Each row is a point. A path goes straight from each point to the next, and from the last back to the first. The post is the endless flat space through its rows: a point in 2 columns, a line in 3, a plane in 4, and so on, so that a path can go around it. How many times does the path go around the post? Going back the other way cancels.

Post:
[[-0.8 -0.1]]
Path, 7 rows:
[[ 0.1 -3.1]
 [-2.8 -4.9]
 [ 2.1 -2.3]
 [ 2.7  2.7]
 [-1.8  2.8]
 [ 1.9  4.0]
 [ 4.1 -0.5]]
Times around: 0

Post, 3 rows:
[[-0.3  2.4 -1.3 -1.6]
 [-3.0 -0.1 -6.7  2.0]
 [ 0.2  1.0  3.4 -1.5]]
Path (14 x 4):
[[-1.0  2.5  3.2 -0.6]
 [-3.1  2.6 -1.0 -3.5]
 [-2.6 -1.5 -3.8 -3.0]
 [-3.1  2.7  3.5 -1.1]
 [-1.0  4.0 -3.5  0.1]
 [ 0.2  1.2  3.6  2.9]
 [-6.5 -1.2  1.9  5.2]
 [-4.0  2.1 -3.8 -2.7]
 [-3.7  1.7 -3.1 -3.9]
 [-3.7  1.7 -0.6  1.2]
 [-1.8  2.5 -2.7  2.4]
 [ 1.7  0.0  1.5  2.4]
 [ 2.0  1.0 -2.9 -0.9]
 [ 0.9  4.2 -0.2 -0.5]]
Times around: 0

Post, 5 rows:
[[ 2.2 -2.9  1.4  3.0  1.1 -3.6]
 [ 0.4 -0.5 -1.7  2.9  1.8 -1.8]
 [-4.8  0.2  1.1 -1.4 -4.1  1.6]
 [ 2.3 -3.1  1.7  3.5  5.4 -0.2]
 [-3.8  2.7  1.3 -4.9 -3.4 -0.7]]
Path:
[[-2.0 -2.0  0.0 -1.3  1.9 -0.2]
 [-0.8 -2.8  1.5 -1.8 -2.8  1.0]
 [ 3.1 -3.8  0.7 -2.5 -0.8  0.3]
 [-2.6 -2.8 -2.0 -1.1 -1.9 -3.5]
 [-6.9  2.3  2.3 -3.4  3.3  2.7]
 [-6.0  0.6  2.9  2.8 -1.3 -0.6]
 [ 2.1 -1.1  7.1  1.6 -2.4 -1.7]
 [ 0.8  2.8  6.5 -1.4  0.4  1.4]
 [-1.0  0.8  3.8 -0.4  1.5 -2.7]
 [-2.2  1.1 -1.6  1.1  4.9 -2.5]
 [ 0.7 -2.1 -5.2 -1.2  2.4 -1.9]
 [ 2.3 -3.6 -1.5  2.8  1.8 -0.1]]
Times around: 0

Post:
[[ 2.5 -1.6  0.2  0.3  3.0  0.8  3.6  1.8  1.6]
 [-1.8  5.3  2.3  1.3  4.8 -0.7 -5.6 -5.9  0.3]
 [-1.7  4.9 -0.8  4.7  4.7  0.9 -3.8 -3.2 -2.2]
 [-1.8 -0.8 -0.5  0.5  4.8 -4.5 -1.3  1.0 -1.0]
 [ 2.2  0.1 -2.8  1.2 -0.3 -0.4  6.8 -0.6 -2.0]
 [-1.0  2.9  0.7  2.9 -5.3  5.6 -3.0  2.1  0.9]
 [-2.3  2.5 -4.1 -0.1 -0.6  2.1  0.6  3.0  0.4]
 [-0.4 -1.9  0.6 -1.9  3.9  0.7  2.5  3.3 -2.1]]
Path, 21 rows:
[[-4.0  0.6 -5.0  4.2  1.2 -4.0 -4.3 -1.5 -1.8]
 [ 1.4  1.2 -2.2 -0.7 -1.8  2.1 -0.7  2.6 -1.1]
 [ 3.5  2.5  1.1  5.6  1.0  0.4 -0.9 -1.2 -0.1]
 [ 3.3  1.5 -0.5  0.5  1.3  2.9  9.5  3.2 -1.9]
 [-4.0  1.3 -1.1  2.9  3.6  2.0  1.3  2.4 -1.1]
 [-0.3  1.2 -2.5  3.8  2.2 -0.2  0.9 -0.9  1.8]
 [-1.6 -2.7 -2.0 -3.1 -1.6  1.2  2.1  3.1 -1.2]
 [ 0.0 -0.3 -1.0  5.8  2.1 -0.5 -2.8  2.4 -2.9]
 [ 2.2  3.0 -0.4 -0.1 -3.6  1.5  2.3  1.0  1.0]
 [-1.2  4.9 -0.8  5.4  2.2 -3.1 -0.1  1.2 -1.2]
 [ 4.0  1.3 -0.3  0.9  4.4 -1.2  3.2  1.8  3.6]
 [ 5.8  0.9 -0.9  5.2  1.1 -1.0 -0.4 -0.9 -0.5]
 [-0.1  0.4 -3.3 -3.1  3.3  3.8  4.2  1.4 -1.2]
 [-2.9 -0.2 -2.3 -1.0  2.9  3.9  0.0 -3.0 -1.8]
 [-1.1  2.3 -1.2 -0.9  0.6  4.1  3.7 -0.2 -1.0]
 [-1.0 -0.8  3.3  5.1  4.3 -1.4  1.5  3.2 -4.5]
 [-3.2  0.8 -3.8  4.5  2.9 -2.2 -2.3  6.1 -3.7]
 [ 4.5 -2.4  1.7  1.2  3.2 -1.8  1.7  2.8 -2.8]
 [ 0.5  1.0 -2.9 -0.9 -3.5 -0.6 -0.4 -3.1  1.4]
 [-1.5 -1.3 -3.8  0.3  1.1  1.3  4.7  0.4 -2.8]
 [-1.9 -0.8 -3.7  2.3 -2.8  1.8  4.1 -2.7 -0.8]]
Times around: 0

Post:
[[-1.6 -8.1 -6.4  2.5 -0.3 -0.4 -2.0 -0.4  1.5  1.4 -0.7  1.5]
 [-2.7  1.8  5.0  2.0  2.6 -2.0  0.2  2.1  0.5  2.7 -0.2 -2.0]
 [-1.3  2.6  2.2 -0.8  4.7  0.9  1.8 -0.6 -4.1 -0.8  1.4  0.1]
 [-1.6 -5.2 -1.8  1.1 -1.5 -1.3 -3.3 -0.7  2.0 -0.7  0.9  6.6]
 [ 0.7  0.1  5.0  3.0  3.1 -4.1 -0.1 -1.8  0.2 -0.8  5.7 -4.0]
 [-0.3  2.7  1.9  2.7 -0.7  0.4  3.8 -1.9 -2.4  0.1  1.1 -1.3]
 [ 1.0 -0.4  3.1 -3.9  2.8  1.1  0.1 -4.2  0.5  0.7 -0.8  2.4]
 [-0.1  1.8  0.6 -2.4  0.2  1.1  1.9 -0.3 -0.9  1.6  3.8 -2.9]
 [ 1.8 -5.1 -0.5 -0.4  0.6  1.4 -3.5  0.5  1.3 -2.1 -1.8  2.3]
 [-0.7  4.7  2.4 -4.4  0.8 -0.4  1.0 -3.2 -5.3 -0.3  1.3 -5.5]
 [-1.6 -0.6  2.0 -4.3  1.4  3.0 -0.2 -2.6  3.5 -4.1 -3.0  3.9]]
Path, 25 rows:
[[-1.8 -0.4  2.0  0.0 -0.9  1.5 -1.3 -1.5 -0.1  2.4 -0.7  1.4]
 [ 1.5  2.2 -3.4 -3.5 -1.7  1.5  1.6 -3.0  0.0  5.4  1.6 -1.4]
 [ 3.1  0.7 -2.2 -0.8  4.0 -0.5  0.9 -0.4 -0.4 -1.1  1.7 -0.3]
 [-4.4  3.2  1.0 -0.1 -3.5 -3.5  1.4 -1.9 -3.2  2.8 -0.9 -1.0]
 [-0.9  5.2  2.1 -1.0  1.2 -1.4  0.8 -0.6  3.0 -2.6 -2.0 -2.0]
 [ 3.0  3.8 -0.5 -1.5 -0.2 -0.4  1.7  0.3 -5.1 -5.2  0.5  1.1]
 [-1.6 -4.7 -3.7 -0.6 -0.9 -2.0  0.2  0.3 -1.1  9.2  0.0 -2.8]
 [-0.5 -2.3  2.4 -8.1 -0.8  3.3  1.0 -3.8 -0.3  0.8  3.0 -3.3]
 [-1.2  0.6  3.0 -2.2  3.1  2.5 -1.2  3.2  0.4  2.1 -1.0 -2.4]
 [-1.6 -0.8 -4.1 -5.1  4.7  1.2 -1.2 -1.2 -3.1  2.2  2.4 -3.4]
 [ 0.3  0.2 -3.4 -1.0 -4.1 -2.5  0.9 -7.8  3.3 -4.4 -1.9  2.1]
 [ 1.0 -2.2  5.6  1.2  2.8 -2.3 -0.2 -2.6  3.0 -3.4 -0.4 -0.8]
 [ 2.1 -3.6  0.2  1.1 -0.9  2.1  1.8 -3.2 -1.2  0.0  3.4  4.8]
 [ 0.3  0.0  1.5  4.8 -1.7  0.6  4.9 -0.9  1.4  4.2  5.0 -3.9]
 [ 1.8 -0.8  3.0  0.8  1.7 -0.6 -0.1  0.0 -3.0  0.2  3.8 -0.2]
 [ 2.4 -2.8 -2.4 -1.1 -1.5 -2.8  0.5 -7.7 -4.3 -0.1  1.2 -1.2]
 [-2.6 -0.5  4.4  4.5  2.8 -4.0  1.1  2.9  1.3 -0.7  8.3  1.3]
 [-2.3 -0.6  2.8  0.0 -1.4  2.9  2.0 -1.2  3.8 -2.0  1.6  5.6]
 [-2.6 -0.5  2.4 -1.6 -1.1 -0.2 -3.0  1.6  3.9 -2.7  4.1 -2.9]
 [-2.3  2.6 -1.6 -2.4 -1.6  1.6 -2.5 -1.3 -1.2 -3.4 -4.2  2.5]
 [ 0.5  2.2 -2.1 -0.4  2.0  1.4  3.0 -0.3 -4.7  2.8 -0.3  4.2]
 [-4.2 -2.0  1.9 -0.6  3.0 -3.6 -5.2  7.8 -0.4  1.5 -7.4 -4.2]
 [ 0.5 -0.1 -2.4  0.2 -2.0 -2.4 -0.4  2.2  0.5  3.1  1.8 -2.4]
 [ 3.1 -5.3 -2.4  3.1  1.1  0.9  2.4 -5.6 -2.6 -2.7  0.9  1.4]
 [-0.9 -0.8  2.0 -2.1  1.7  3.4  0.9 -3.3 -1.1 -3.6 -1.5  1.1]]
Times around: 3

Post:
[[ 0.5 -3.3  5.4 -1.6 -2.2 -0.2  0.7  2.5 -1.6 -1.9 -3.6 -1.3  0.9 -1.2]
 [-2.2  2.0 -2.1  0.5 -1.5 -2.3  1.3 -0.7  2.0 -0.4  1.6 -0.7  0.8  0.0]
 [-1.7 -2.5 -0.7 -1.5 -1.9 -0.5  2.7  2.4 -3.5 -3.1 -1.8  3.4  4.4 -4.9]
 [ 3.0 -2.0  0.0  0.9 -2.0 -2.4  2.9  1.9 -2.6  0.2 -3.5  0.7 -0.2 -0.5]
 [ 0.6  1.7  2.1  0.1 -0.5 -4.0  1.2  4.7 -1.0  1.9 -1.3 -2.2 -0.2 -2.7]
 [ 3.8 -2.0 -0.3  0.7  0.8  2.7  1.4 -6.0 -1.9 -3.1  0.8 -2.5 -2.4 -2.9]
 [ 2.8  2.2  0.6  0.9  1.2 -0.6 -0.1 -1.2 -0.6  0.6 -1.0  2.1  0.0  1.6]
 [ 4.2 -3.9 -0.4 -0.5  0.5  4.5 -1.1 -3.8  0.2 -2.5 -0.6 -4.9 -0.4 -3.3]
 [-0.5  0.4 -1.6  0.3 -0.9 -2.4 -1.6 -0.6 -2.1  3.3  5.4  1.3 -2.5  2.7]
 [-2.6  3.5 -0.4  0.9  3.7 -0.2  0.5 -0.7  0.2  0.5 -0.3 -1.7 -4.3  3.2]
 [ 1.5  0.4 -1.2  2.2  1.6 -5.8 -2.2 -0.3  3.0 -0.4  1.1 -2.9 -0.5  1.4]
 [ 1.7  1.1  1.4  1.0  1.7 -1.8  1.1  2.1  0.4  0.7  2.1 -3.0  0.1  1.3]
 [ 2.1 -0.6  0.7 -1.0  1.3 -2.5  3.3  0.5 -2.5  4.5  0.8  5.5 -2.2  0.8]]
Path:
[[ 4.4  1.9  3.2 -0.3  7.0 -0.7 -4.6  0.2 -0.2  2.9  4.8 -4.5 -2.2  2.9]
 [ 3.3 -4.3  3.3 -1.3 -0.2 -0.5 -2.0 -0.4 -0.2  2.3 -1.3  2.7  0.7  3.7]
 [-3.2  0.0 -1.4  1.6  1.5 -2.2  2.1 -4.2 -1.1 -6.5 -2.4 -1.6  0.1  5.2]
 [-0.3 -3.8  2.0 -2.2  0.3 -5.0 -0.7  0.7  0.9 -2.7  5.4 -8.1 -0.8 -4.9]
 [ 0.8  3.0 -1.8 -0.5 -1.0  4.1 -2.7  0.1 -3.2  1.7  3.3  2.4 -2.2 -0.9]
 [ 0.3  3.8 -2.5  2.8  2.6  2.6 -2.7 -6.6 -1.2  0.0 -1.1  5.6 -5.7  0.4]
 [ 2.5  4.2  4.3  1.2 -0.4 -0.2  4.1  2.2 -0.3  4.1  0.1 -6.0 -2.9 -1.3]
 [ 3.0 -6.4  0.7 -2.2 -0.6  2.8  3.4 -0.7 -4.1 -2.0 -3.9  3.9  1.8 -0.6]
 [ 0.9 -0.3 -5.6  0.2  1.9 -2.8 -3.4 -5.6 -0.9 -3.9  2.9 -2.7 -1.9 -7.6]
 [ 5.9 -1.6 -2.6  2.6  1.1 -0.8 -1.3  0.2 -1.6 -1.7 -1.3 -1.2 -0.7  1.3]
 [ 2.7  0.8 -0.2  2.1  4.2 -0.5  1.4  0.1  1.4  1.7 -4.2  1.0 -2.8  2.2]
 [-2.1  3.9  1.1  3.0 -2.1 -6.6  2.7  0.7 -0.1  3.8  0.7  2.2  0.1  3.6]
 [-5.4  4.5 -1.4  0.6  2.0  3.1  2.1 -0.2 -2.9  2.7  3.7  0.6 -1.6 -4.4]
 [-2.9  1.3 -2.7  3.7 -2.7 -8.2  2.9 -1.4 -1.2  0.4 -7.0  3.3 -1.2  3.2]
 [-4.7  1.2 -1.1  0.0  3.5 -5.1  3.4 -0.7  1.6 -0.4  4.0 -0.8  0.3 -2.1]
 [ 0.8 -2.2 -1.7  0.7  2.3  0.6  0.3 -0.8 -0.8 -0.1  2.2  2.1  2.1 -1.1]
 [-6.3 -2.3  4.3 -2.2  2.9  0.0  4.4  4.6 -1.0  2.0 -2.7 -2.9 -5.0  7.3]
 [ 5.0 -0.6  0.2 -0.2 -2.3  0.1 -3.0 -0.9 -0.2 -1.5 -4.6 -3.1  0.7  2.6]
 [ 6.8 -3.6  1.5 -0.4 -1.7 -1.5 -0.1 -2.2  1.9 -2.2  0.7 -0.3  0.8 -2.7]
 [-0.1  3.2 -2.4  3.0 -5.8 -2.3  2.9 -0.8 -0.1  0.4  1.4  0.2  0.0 -3.7]
 [ 4.4 -0.5  2.6  2.3 -3.0 -3.0  3.3  0.0 -1.2  0.3  1.0 -0.3  3.8  0.2]
 [ 2.9  0.1  3.2  0.6 -2.4 -3.8  3.3 -2.1  0.3 -0.4 -8.5  1.0  0.5  2.6]
 [ 7.6 -1.7 -1.3 -1.2 -0.4 -1.0 -2.0 -0.6 -0.4  2.0  3.9  1.9  3.4 -1.6]
 [ 3.9  0.3  0.4  0.7  2.1 -1.2 -5.2 -1.0  4.6 -1.1 -3.6 -3.2 -0.1  0.4]
 [ 2.2 -1.3  0.3  0.5  3.0  3.5 -1.1 -1.1  2.2  3.1 -2.2  2.5 -1.3  3.2]
 [ 4.6 -0.8  0.3  4.2  3.1 -2.2 -1.3 -1.1  2.3 -4.7 -2.1 -5.7  2.6  0.7]
 [ 1.9  0.4 -1.3  2.2 -1.9 -5.1 -0.1  2.3 -1.6 -4.5 -0.6 -4.8  4.3 -1.3]]
Times around: 4
